Every row gives one point. Two turns around zero, p and q, are shown by what they do to some points. Where does a point land after both, in the order given? Backwards means that the second turn is done in reverse. Each puzzle has new turns, and all numbers are rounded.

Turn p:
[-23 7 -62] -> [-63 8 -19]
[83 10 18] -> [65 16 -53]
[24 -26 11] -> [24 -24 -14]
[-35 -13 23] -> [-3 -17 40]
[-14 6 6] -> [-4 5 15]
[-35 16 5] -> [-18 13 32]
Turn q:
[19 -12 16] -> [16 8 21]
[-91 -17 -1] -> [-82 -44 4]
[25 -14 -33] -> [36 -22 -13]
[5 -23 26] -> [2 1 35]
[25 18 17] -> [15 32 2]
[17 46 -24] -> [13 24 -47]
Where do these land?
p, then q backwards: [17 -15 5] -> [8 -5 -21]
q, then p: [51 -4 -62] -> [10 -16 -78]
q, then p: [16 44 13] -> [-14 45 -9]
p, then q: [-25 7 -7] -> [-25 6 7]
q, then p backwards: [9 -28 31] -> [-30 6 30]
q, then p: [-68 -4 20] -> [-32 -20 60]

Turn p:
[11 34 21 -10] -> [-25 31 13 -10]
[40 11 -28 46] -> [53 24 34 11]
[-9 43 -7 8] -> [-9 38 0 23]
[-7 -22 -30 -25] -> [17 -13 -39 -11]
[-23 -82 31 -47] -> [-26 -85 -29 -41]
[-12 17 12 29] -> [-9 6 21 29]
Turn q:
[-1 -2 -32 -1] -> [8 -17 -4 -26]
[-13 3 1 42] -> [7 -32 -10 27]
[-20 -71 -38 -29] -> [-61 -26 8 -57]
[63 46 0 43] -> [76 -6 37 28]
[10 -9 26 -26] -> [-17 32 15 3]
[-13 15 27 -55] -> [-16 59 -18 -8]
[-26 19 15 25] -> [5 -9 -28 32]
Where do these land?
p, then q: [-24 17 32 38] -> [-15 -18 -15 51]
p, then q backwards: [-21 53 -37 -9] -> [-24 38 45 -25]
q, then p: [-32 -21 39 -32] -> [-18 17 -24 53]
q, then p backwards: [52 -1 -29 -9] -> [56 -14 8 17]
p, then q: [24 -48 -5 12] -> [-23 14 47 -10]

Turn p:
[10 46 21 26] -> [50 11 26 -3]
[-64 -3 29 -51] -> [-45 14 15 -71]
[4 13 -51 1] -> [-7 37 -15 34]
[10 -51 6 24] -> [-18 -49 2 24]
[40 -4 -4 0] -> [21 -13 -28 15]
Turn q:
[20 14 20 4] -> [15 1 -18 21]
[70 -13 -12 -7] -> [-4 -57 -8 44]
[-46 -35 -22 -56] -> [13 -13 64 -51]
[-38 41 -18 6] -> [-3 20 -28 -48]
[-4 -45 5 14] -> [-22 9 36 20]
[-2 37 27 38] -> [2 38 -44 14]
Where do these land?
p, then q: [-20 2 -56 -28] -> [-9 22 -36 -50]
p, then q backwards: [31 2 54 -21] -> [0 38 -22 -49]
p, then q: [17 -13 -12 17] -> [-26 7 0 12]
q, then p: [27 31 -30 32] -> [-46 25 3 29]
q, then p: [-55 -22 44 1] -> [61 17 7 -37]

Turn p:
[-24 10 18 -23 -6 18] -> [12 13 -8 -34 -15 11]
[-29 -29 35 -24 -25 23] -> [27 -1 -6 -25 -56 11]
[1 21 30 -32 -5 -6] -> [28 1 -13 -34 6 -15]
[-39 8 28 25 26 -4] -> [-31 -25 20 -40 -6 8]
[50 -29 -58 43 78 -14] -> [-23 -15 72 73 58 15]
[-30 0 2 -20 -26 -28] -> [8 -23 -42 -14 -8 14]
[88 8 -15 49 -20 -15] -> [-18 9 5 67 24 -75]
[-17 12 -39 -18 -22 26] -> [-4 40 -29 7 -3 31]
Turn q:
[6 -1 19 -39 -48 39] -> [27 45 22 -42 -27 10]
[-50 -38 -37 12 20 -23] -> [5 -54 -3 6 40 42]
[-23 14 -31 5 19 -52] -> [-16 -65 -15 6 -2 -1]
[-17 -11 -14 41 -7 -38] -> [-33 -31 -3 26 0 32]
[60 -22 -24 7 16 -2] -> [32 5 4 59 -10 -16]
[22 17 76 -24 -5 10] -> [-24 47 40 -26 -6 -46]
[3 42 11 -3 3 67] -> [10 55 -44 -31 4 -20]
Where do these land?
p, then q backwards: [7 16 -11 -16 -35 15] -> [17 21 -6 12 -1 35]
p, then q: [40 -20 62 6 34 -4] -> [-27 1 73 17 -9 -25]
p, then q backwards: [-33 46 6 54 22 19] -> [-39 23 65 17 -13 -15]
q, then p: [33 -26 -27 -21 2 -58] -> [-2 -34 14 28 -51 -39]
p, then q: [13 11 35 -17 39 13] -> [-2 7 35 -9 -3 -46]
p, then q: [-13 26 -11 -9 -61 -50] -> [44 -52 -29 27 -4 32]
q, then p: [-48 -28 -26 -30 -33 24] -> [52 53 27 3 -8 -3]
q, then p: [2 -25 -29 33 32 42] -> [-34 23 40 23 39 2]

Turn p:
[32 -1 -36 17 15 16 25 2] -> [16 -37 -19 1 -22 11 -31 -9]
[-9 6 7 -14 43 -53 5 17] -> [55 10 17 18 35 -19 3 -4]
[-1 -12 -3 13 -74 -14 -49 13] -> [-61 -22 35 -39 22 -14 14 27]
[-40 -53 -17 16 -46 23 -70 -3] -> [-86 -23 -15 -19 51 13 36 2]
[16 27 -23 -38 33 25 59 6] -> [49 -12 -3 39 -58 22 -1 -16]
[-14 17 8 1 18 -33 34 -41] -> [43 25 -17 -18 -13 -31 13 -20]
[25 43 24 -22 59 -28 -7 -31] -> [75 44 -8 -12 4 17 -5 25]
[-1 21 -1 35 9 46 30 28] -> [-16 -8 -26 42 -35 -12 -36 10]
[33 -24 21 1 13 24 42 7] -> [1 12 6 13 -25 19 -44 -37]
[-42 -24 21 -10 -69 -5 -70 3] -> [-78 12 29 -25 42 -5 52 22]
Turn q:
[-18 -18 26 -14 -45 42 -24 -13] -> [50 -32 -26 -2 20 -12 37 -3]
[58 -9 -22 -1 -63 -51 -28 43] -> [20 -5 24 7 23 9 -33 102]
[50 -44 38 29 10 21 3 -50] -> [-16 -55 34 38 -30 -3 55 0]
[-19 43 -15 35 26 -4 45 8] -> [-14 53 -10 16 -42 4 -23 -27]
[38 21 0 -30 29 39 19 -13] -> [-2 25 45 10 17 21 35 -32]
[-31 -34 19 28 13 -4 -30 43] -> [-21 -15 -47 -43 -22 3 13 28]
[8 53 41 46 7 -7 -33 35] -> [29 25 14 -47 -68 2 3 25]
[-44 4 6 6 -18 -54 -4 25] -> [-3 7 -32 -25 -7 -39 -46 24]
[22 14 -42 -38 -9 10 23 0] -> [5 28 19 26 46 21 -11 -7]
[-18 -4 -35 -12 35 26 -17 -30] -> [-10 -20 -4 -6 15 37 -7 -51]
[-46 -24 -17 -50 14 -19 45 -47] -> [-35 -10 -15 25 49 -42 -24 -58]
Where do these land?
p, then q backwards: [17 -4 31 -41 28 -37 -24 -3] -> [32 41 -14 -39 -14 25 -9 17]
p, then q: [-25 -24 -74 4 2 23 -2 14] -> [-46 -35 -44 43 7 16 7 -3]
q, then p backwards: [17 -13 17 88 26 -15 -2 -3] -> [12 41 -18 -10 -44 64 32 4]
q, then p: [-28 26 -5 -41 -2 21 -33 14] -> [43 6 1 -4 -14 53 7 3]
p, then q: [-20 -22 46 -49 -17 2 -3 -1] -> [23 30 6 7 -32 -34 13 -43]
p, then q: [-28 2 -68 10 -34 -17 -14 6] -> [-63 -11 -31 23 28 -24 3 16]
q, then p: [68 4 -5 74 -7 9 13 -67] -> [-93 20 -1 -32 -9 -37 -57 -16]
q, then p backwards: [-28 30 18 1 24 10 60 9] -> [-39 -10 51 4 -3 8 37 -26]
p, then q: [26 1 39 -46 -19 5 6 31] -> [40 7 0 -17 -35 -30 40 -2]
